Each row is a point. Each copy is the shape, with its points in the same order, stretched, turned, moved and blurred by noise. Some copies are also mirrored. Which?
(in the rows, 128 means zero)

Shape (5 x 2):
[[137 177]
 [117 161]
 [134  79]
 [108  87]
 [136 111]]
Copy 1 (5 x 2):
[[160 159]
 [154 133]
 [ 67 119]
 [ 84  98]
 [100 133]]
Copy 1 is: mirrored
Copy 2 (5 x 2):
[[130  77]
 [115  91]
 [153 169]
 [130 170]
 [148 138]]
Copy 2 is: mirrored
Copy 3 (5 x 2):
[[182 123]
 [163  98]
 [ 88 148]
 [ 92 126]
 [120 145]]
Copy 3 is: mirrored

Shape (8 x 2):
[[128 127]
 [161  85]
 [113 137]
 [192 144]
 [154 110]
 [119  89]
 [127  96]
 [153 157]]
Copy 1 (8 x 2):
[[107 125]
 [ 50 116]
 [127 122]
 [ 75 185]
 [ 76 131]
 [ 86  90]
 [ 86 102]
 [113 165]]
Copy 1 is: mirrored
Copy 2 (8 x 2):
[[138 127]
 [ 84 143]
 [159 115]
 [135 192]
 [114 144]
 [ 99 110]
 [110 121]
 [161 160]]
Copy 2 is: mirrored
Copy 3 (8 x 2):
[[124 120]
 [166  83]
 [112 131]
 [187 143]
 [151 111]
 [123  81]
 [132  85]
 [147 156]]
Copy 3 is: only turned
Copy 4 (8 x 2):
[[119 133]
 [127  80]
 [107 147]
 [179 122]
 [133 108]
 [ 92  94]
 [ 99 106]
 [156 153]]
Copy 4 is: only turned

Shape (9 x 3):
[[109 138 168]
 [163 130 125]
 [150 124  96]
 [170 121 100]
 [150 114  90]
 [136 116 115]
 [147 142 113]
 [ 94 181 157]
 [ 64 166 164]]
Copy 1 (9 x 3):
[[ 99 141 156]
 [159 138 162]
 [167 133 126]
 [185 136 140]
 [172 129 120]
 [151 123 132]
 [161 155 143]
 [ 86 186 139]
 [ 60 157 118]]
Copy 1 is: only turned
Copy 2 (9 x 3):
[[102 146 160]
 [157 138 146]
 [162 130 114]
 [180 127 122]
 [161 137 112]
 [140 143 124]
 [146 122 133]
 [ 96  94 174]
 [ 55 111 170]]
Copy 2 is: mirrored
Copy 3 (9 x 3):
[[146 122 173]
 [172 125 102]
 [149 132  80]
 [168 125  69]
 [140 125  71]
 [144 120 106]
 [159 143 106]
 [141 167 180]
 [116 153 205]]
Copy 3 is: only turned

Shape (7 x 4):
[[114 150  77 121]
 [127 147  91 146]
 [ 95 150  84 119]
 [158  98 162  83]
 [165 167 158 158]
 [112 134 129  95]
 [133 113 159 132]]
Copy 1 (7 x 4):
[[ 89  99 134 103]
 [109  87 148 120]
 [ 71 101 139 102]
 [166 179 108 101]
 [168 117 191 140]
 [109 145 128 105]
 [143 153 130 146]]
Copy 1 is: mirrored
Copy 2 (7 x 4):
[[ 93 165  74 105]
 [ 95 159 106 107]
 [104 159  70 124]
 [202 112 114 108]
 [154 187 168 114]
 [160 145  80 131]
 [159 127 143 138]]
Copy 2 is: mirrored
Copy 3 (7 x 4):
[[130 137  71  93]
 [139 140  84 123]
 [112 133  71  94]
 [165  72 163  87]
 [156 157 159 145]
 [120 109 122  84]
 [136  99 146 130]]
Copy 3 is: only turned

Shape (11 x 6):
[[115 172 119 163  84  91]
 [147 169 149  86  62 117]
 [133  93 140 150 181 135]
 [150 135 148 140 177 145]
 [119 138  93 171  76  72]
 [106 115 129 133 152 164]
 [138 112 138 131 178 167]
 [147 127 187 113 140 151]
 [125 117 168 164 137 161]
 [105 141 167 113 157 126]
 [123 186  92 161 107 105]]
Copy 1 (11 x 6):
[[144 178 131 101 105  82]
 [162 153 179  63 105 156]
 [119 120 114 179 161 125]
 [132 143 132 160 180 143]
 [149 167 107 114  83  67]
 [ 99 125 128 124 159 134]
 [113 121 131 150 178 145]
 [144 121 181 138 168 146]
 [118 120 161 141 178 101]
 [105 157 160 155 138 152]
 [142 197 108  96 123  98]]
Copy 1 is: mirrored
Copy 2 (11 x 6):
[[ 86 109  83 123  99 176]
 [123 121 135 100  56 147]
 [128  99 146 158 181 119]
 [137 122 162 148 164 142]
 [101  83  54 130 113 162]
 [122 120 145 184 131 110]
 [140 124 163 172 154 121]
 [129 101 189 140 114 150]
 [119  88 161 183 122 160]
 [ 90 116 169 131 138 129]
 [103 143  88 130 110 158]]
Copy 2 is: mirrored
Copy 3 (11 x 6):
[[105 160 122 158  81  75]
 [110 158 200  97 103  79]
 [167 111  97 158 161 141]
 [138 127 121 148 182 124]
 [121 130  97 155  55  66]
 [126 130 118 137 131 161]
 [140 116 120 138 172 153]
 [150 138 183 140 169 130]
 [132 124 149 183 142 147]
 [154 172 139 130 147 132]
 [ 84 153  96 144  98  74]]
Copy 3 is: mirrored

Shape (11 x 6):
[[ 74 144 121 184 141 126]
 [101 115 135 104 110 160]
 [141  95  77 107 143 143]
 [153  93 173 116 123  72]
 [161 153  74 122 112 157]
 [146 123 169 130 135  66]
 [105 106 116 147  93 147]
 [130  98 166 165 117  75]
 [127 118 116 122 126 143]
 [144 151 103 160 128 185]
 [130 162  69 142 115 139]]
Copy 1 (11 x 6):
[[ 67 130 105 107  63 142]
 [111 118 144 101 142 119]
 [149  96  96  94 140 148]
 [188 116 156 159  95 130]
 [128 139  64 113 167 121]
 [177 139 143 153  76 134]
 [ 90  97 111 124 127 112]
 [142 110 135 167  69 129]
 [126 119 118 113 131 136]
 [ 93 145  84 126 154 158]
 [106 138  57 102 132 110]]
Copy 1 is: mirrored
Copy 2 (11 x 6):
[[ 75 158 161 155 114 119]
 [119  90 122 141 152 110]
 [120 138 117 132 196 140]
 [165 145 180 113 162  64]
 [147 138  93 118 150 172]
 [162 166 178 127 143  75]
 [ 98 115 139 115 139 120]
 [127 158 199 106 135  76]
 [127 122 131 134 158 124]
 [133 118 135 141 133 180]
 [119 159  96 126 132 158]]
Copy 2 is: mirrored
Copy 3 (11 x 6):
[[112 134 122 191 170 139]
 [143  89 127 132 115 177]
 [153  95  51 117 116 136]
 [106 124 140  94  94  70]
 [176 156  59 126  96 172]
 [100 157 142 102 117  75]
 [129  97 111 167  98 154]
 [ 97 131 144 145 109  71]
 [146 114  99 129 118 146]
 [202 145  93 161 125 165]
 [142 163  64 151 119 172]]
Copy 3 is: only turned
Copy 4 (11 x 6):
[[ 85 110  82 186 155 122]
 [104 140 132 100 150 166]
 [167 125 116  96 179 124]
 [122 180 183 163 130  84]
 [166 104  78  80 120 126]
 [103 170 163 172 123  65]
 [132 135 108 144 145 165]
 [119 161 154 205 131  99]
 [127 125 121 117 148 134]
 [127  65  90 112 116 139]
 [147 114  54 117 131 121]]
Copy 4 is: mirrored

Shape (14 x 8):
[[148 134  93 133 143 142 102 117]
 [170 116  97 118 108 160 127 160]
 [176 178 109 126 111 175  86 119]
 [ 80 117 145 173 130 164 144  71]
 [156 146 150 177 102 101 112  62]
 [107 141  95  83 134  97 152 141]
 [166 110 144 157 123 110 145 102]
 [157 184 116 111 130 111 162  71]
 [109 115 119 138 109  89  99 118]
 [ 93 114 143 147 169 158 157 147]
 [175 142 171 154 167 171  71  75]
 [ 89 145 128  87 142 104  82 124]
 [123 147 150  92 130 152 132 130]
 [122  97 112 128 126 122 123  83]]
Copy 1 (14 x 8):
[[158 138  99 126 137 143 105  94]
 [201 114 129 131 121 141 129 127]
 [179 154 133 133  99 181  92  85]
 [ 73 122 121 158 165 186 151  93]
 [105 130 160 193 130 146  81  64]
 [140 142 116  87 111  93 150 131]
 [141 117 159 169 162 124 109  97]
 [138 178 161 129 121 122 134  61]
 [110  98 107 141 113 116  98 120]
 [111 136 125 116 181 154 152 157]
 [132 133 153 132 174 194  46  67]
 [103 125 105  69 104 126  96 118]
 [134 134 158  87 122 156 132 123]
 [122  99 109 130 144 127 126  84]]
Copy 1 is: only turned
Copy 2 (14 x 8):
[[143 134 114 126 103 132 101 156]
 [140 153 119 124 106 143 159 198]
 [143 184  99 124  62 160 123 142]
 [132  80 141 160 147 172 109  96]
 [138  97 116 146  59 107 124  70]
 [ 98 150 115 168 168  81 128 162]
 [150  96 118 125 102  97 152 114]
 [123 141  60 164 119  88 127  87]
 [112 119 166 160 104  92 117 143]
 [112 111 150 103 189 150 120 138]
 [195 141 134  81  77 152  83  78]
 [115 175 167 154 140 100  94 133]
 [131 176 139 139 149 136 141 123]
 [159 101 131 171 126 116 115 141]]
Copy 2 is: mirrored
Copy 3 (14 x 8):
[[117 125  95 125 115 127  67 119]
 [118 114  87 144 102 165  75 177]
 [121 148 114 121  68 163  43 127]
 [ 74 143 153 175 134 134 138  83]
 [177 135 156 140  77  90 111  89]
 [100 157  97  72 144 112 129 186]
 [164 108 128 141 104 123 128 108]
 [147 183 103  74  88 138 116 115]
 [114 121 132 129 111  77 112 158]
 [ 92 123 147 140 181 161 120 134]
 [131  95 153 129  94 154  43  43]
 [ 66 125 140  60 125  85  99 150]
 [ 92 133 133  92 112 167 114 152]
 [111 112 103 133 101  99 129 110]]
Copy 3 is: only turned

Shape (14 x 9):
[[148 118  92 103 187 147 102 147 165]
 [108 181 121 134  74 125  91 114 128]
 [161 164 187 172 140  92 194  81 161]
 [ 94 123 113 112  91 106 123 106 134]
 [129 103 110 139 144 174 110 127 181]
 [ 96 150 125 132  96 118 132 170 136]
 [156  99 139 160 169 166 129 140  89]
 [125  97 121 145 175 172 149 111 122]
 [158 106 110 136 123 127 131 137 163]
 [ 88 160 182 159 113  87 143 100 112]
 [159 106 150  94 136 156 128 124 158]
 [100 179 111 163  56  74 129 121  89]
 [125  95 160 184 152 113 105 122 101]
 [119 166 153 154 107  73 147  92 103]]
Copy 1 (14 x 9):
[[136  97  87 125 180 137 107 140 175]
 [147 178 142 134 113  84  68 122 100]
 [ 97 115 208 184 100 144 171 129 171]
 [119 136 112 111 103  95 121 103  91]
 [ 98  93  93 144 132 119  81 142 163]
 [146 146 111 115 102 104 130 175 103]
 [104  57 130 143 166 172 103 161 104]
 [ 71  88 106 140 151 171 111 145 122]
 [138  80 105 153 117 113 127 128 147]
 [ 90 155 193 120 114 111 142 153  89]
 [127  73 123 115 121 149 104 118 170]
 [152 176 150 154  94  79 127 123  38]
 [ 86  74 165 138 164 112 121 163  83]
 [117 146 183 144 114 109 146 117  88]]
Copy 1 is: only turned
Copy 2 (14 x 9):
[[149 111 102 132 161 185 104 125 161]
 [131 173 116 106  65 133 123 135  98]
 [145 154 190 194 117  96 181 130 180]
 [108 124 107 113  97 106 130 111 107]
 [115 110 138 154 119 198 113 120 134]
 [102 152 101 123 113 132 131 162 117]
 [146 105 176 135 166 154 112 168 110]
 [128 109 167 145 168 159 126 119 113]
 [135  98 119 154 106 148 136 141 144]
 [110 175 166 134 107  74 130 130 125]
 [117  96 157 110 124 172 139 132 168]
 [145 169  97 126  74  58 142 156  71]
 [122 117 173 161 134 111  83 151 116]
 [145 160 147 139 101  60 144 135 122]]
Copy 2 is: only turned
Copy 3 (14 x 9):
[[137 155  92 116 188 161 107 161 121]
 [ 96 126 114 100  69 117  97 140 163]
 [178 168 172 165  94 105 138  56 173]
 [ 96  88 140  97 112 133 112 118 154]
 [145 125 109 142 137 192  93 160 143]
 [109 105 127 114 107 107 156 164 157]
 [175 144 151 123 105 166 113 160  55]
 [145 136 143 131 130 197 120 130  77]
 [169 113 109 126 145 135 120 134 134]
 [105 128 197 137  74 110 122 106 150]
 [169 138 155  95 146 162 101 154 149]
 [ 91  94 127 107  51  71 137  95 142]
 [145 122 172 162 104 127  81 147  85]
 [116 129 159 125  73  81 117  76 149]]
Copy 3 is: only turned

Shape (13 x 9):
[[108 101 155 209 110 185  81 116 134]
 [135 112 153 156 193 145 108 127 139]
 [112 168 148 153 113 126 118 154 121]
 [141 121 105 116 169 111 131 113 146]
 [  7 101 129 133 148 119 151 113 121]
 [119 127 110 130 124 161 121 147 115]
 [123 106 143 157 121 116 149 112 119]
 [103 120 141 111 129 132 140 143 128]
 [144 101 150 124 105 133 142 145 165]
 [155 102 137 101 136 127 140 127 129]
 [138 172 114 103 126 125 151 116 132]
 [140 106 144 157 115 115 137 160 148]
 [149 171 128 120 105 122  87 139 118]]
Copy 1 (13 x 9):
[[ 53  95  99 159 120 184  81 144  86]
 [116 105 108 161 195 154 105 122  99]
 [ 97 161 143 129 124 116 113 113  82]
 [147 123 106 139 170 117 129 123 146]
 [ 31 101 185 119 176 117 101 117 186]
 [117 144 131 100 137 141 105 149 116]
 [108  95 141 140 130 129 147 132 117]
 [ 98 130 138  92 155 125 130 119 125]
 [ 99 131  86 104 130 139 168 130 114]
 [142 110 107  96 150 128 148 123 119]
 [150 165 133 117 125 127 137 105 133]
 [ 94 127 105 132 137 118 160 151  96]
 [142 160 109 113 108 103  98 101  82]]
Copy 1 is: mirrored
Copy 2 (13 x 9):
[[152 198 152 174 161 111  78 102 136]
 [120 113 151 157 172 148 137 108 176]
 [134 168 145 147  91 143 145 145 138]
 [105  88 106 139 137 124 154 105 158]
 [ 51 181 151  98 178 112 160 112  99]
 [144 140 106 133 135 142 118 132 114]
 [138 140 145 147 137  84 151 118 129]
 [126 139 133 104 136 125 142 135 133]
 [165 141 117 108 134  91 131 131 171]
 [150  93 124 112 134 106 138 127 144]
 [134 115 111 123  82 135 165 101 128]
 [151 149 121 142 138  98 142 152 168]
 [134 122 128 145  58 143 114 145 135]]
Copy 2 is: mirrored
Copy 3 (13 x 9):
[[120 139 178 218 120 129 104 136 143]
 [105 104 109 143 122  99  64 154 142]
 [102 183 140 124 102 108 152 142 138]
 [113 103  77 104 138 120 112 119 142]
 [ 15  78 147 131 133 139 191 136 128]
 [120 140 123 133 138 149 144 152 126]
 [117 109 128 139 100 107 155 117 119]
 [ 99 119 135 101 119 134 156 149 135]
 [146 120 136 114  90 141 143 136 168]
 [145  99 118  93 122 129 130 131 136]
 [114 153 100  76 113 142 138 112 116]
 [139 130 117 138  87 114 149 147 165]
 [137 195 130 101 141 108 132 116 148]]
Copy 3 is: mirrored

Shape (16 x 11):
[[112 158  58  90  50 169 178 143 144 148 141]
 [ 79  89 132 154  56 124  83  92 133 161 139]
 [ 90 105 103 159  84 133 145 129 175 180 170]
 [ 95 145 135 100 134 128 106 123  85 133 136]
 [ 91  94 150 116 140 125 106  80 134 134 119]
 [102 149  42 138  95 131 118 130 175 153 134]
 [126 135 143 148 115 141 144 127  97  98  93]
 [131 118 110 164 115 153 142 155 115 103 105]
 [107  92 135  88 114 124  84 137 116 112 139]
 [ 84 116 105 164  86 101 109 115 147 130 175]
 [172 151 132 147 129 169 127 142  90  94 118]
 [145 125 114 153 138 125 146 158  73 115  86]
 [110 141 165  97 124  95 115 126 135 113  98]
 [130 173 132 123 130 160 118 181 108 121  83]
 [124 131 156  74 133 117 104 135 112 136 112]
 [145 125 138  91 104  93  63 111 111 154 143]]
Copy 1 (16 x 11):
[[ 80  97 173 120  77 128 216  90 204 158 131]
 [ 91  63  75 117 107  99  87  73 137 100 181]
 [104  82 132 151  75  61 155  65 144 116 160]
 [ 85 133 115 128 157 140 104 132 142 131 129]
 [112  86  84 148 145 141  85  90 115 134 139]
 [ 97 117 110 123  50  98 195  89 140 131 111]
 [131 133 117 114 152 179 148 133 157 106 141]
 [147 136 108 122 130 142 185 131 161 107 143]
 [128  90 108 119 137 126  67 116 168 133 137]
 [107 119  87 122  69  79 115  67 141 112 186]
 [153 139 125 112 148 172 189 196 161 140 136]
 [152 161 134  96 169 141 171 140 153  94 109]
 [117 127 137 123 115 167  86 105 139 100 123]
 [122 137 139 129 144 169 162 173 178  99  77]
 [120 107 148 122 145 145  79 130 137 116  98]
 [116  97 134  86 101  93  86 135 113 114 127]]
Copy 1 is: only turned
Copy 2 (16 x 11):
[[105 133  16 128  69 162  94 142  93  48 133]
 [ 83 107 107  77  70 126 207 115 147  87 148]
 [110  95 115 117  87  96 155 133 114  40 174]
 [102 111  76 138 117 134 152 117 124 172 126]
 [ 79 119 139 107 111  94 158  71 115 128 122]
 [ 93 103  83 131 121 125 112 139 170  40 137]
 [131 165  99 150 116 168 154 116 110 122 120]
 [149 135 113 156 127 173 154 136 124 101 101]
 [ 80  94 116  87 134 141 153 138 130 145  92]
 [110  95 122 126 110 146 168 135 146  73 174]
 [181 168 112 143 108 193 115 132 140 159  84]
 [167 145  94 164 157 159 167 113 126 126  93]
 [ 90 164  96 136 162 132 142 130 123 139 134]
 [135 162  72 167 125 154 143 184 143 156  97]
 [103 148  92 110 143 110 138 116 124 157 109]
 [120 122 103  69 150 125 138 111 178 143 119]]
Copy 2 is: mirrored
Copy 3 (16 x 11):
[[146 130  94  93 130  92 147 211  80 134  94]
 [154 148  47 206 108 118 157 116  85 148 108]
 [127 147  49 163  96 143 156 180  73  96 129]
 [148 109 111 123 157 143 122 127 146 192 126]
 [137 147  85 162 120 118 134  95 149 141 131]
 [ 97 131  72 145 145 115 168 167  75  96  90]
 [142 129 154  98  99 132 130 116 131 160 120]
 [124 114 140 112  95 149 127 143 119 115  99]
 [153  99  99 163 161 131 106 107 123 141 121]
 [139 126  70 170 136 142 171 135  74 113 136]
 [141 131 199  98 127 147 113 138 144 162 121]
 [118 114 145  83 104 165 104 120 124 152  93]
 [120 116 135 108 138  96 109  96 120 174 160]
 [104 100 171  87 127 123  94 148 138 177 112]
 [139 114 128 114 154 116  86 105 141 186 142]
 [150 136 110 152 190 126  99  95 107 189 136]]
Copy 3 is: mirrored
Copy 4 (16 x 11):
[[135  84 101 152 194 139  46 139 174 189 184]
 [ 50  68 135 125 153 166  82  83 136 142 114]
 [ 79  34 109 162 167 158  90 114 156 129  92]
 [129 147 132  88 152  68 134 121 131 137 168]
 [113 112 158  95 126 123 130 129 153 119 128]
 [131 107 115 153 172 124  71 124 171 156  81]
 [132 166 126 138 113 114 168 122 135 157 171]
 [136 143 130 161 127 130 172 139 121 175 137]
 [117 126 145  91 169 122 125 143 107 136 137]
 [ 61  98 109 138 187 141 116  82 149 115  98]
 [185 163 146 143 139 102 187 115  92 170 160]
 [146 183 145 164 103  86 181 154 108 175 168]
 [130 175  99  97 119 103 124 134 151  99 140]
 [184 173 102 123 108  79 152 147 113 173 143]
 [154 150 131  92 134  88 115 151 118 122 155]
 [136 135 151 106 164 101  88 107  90 113 128]]
Copy 4 is: mirrored
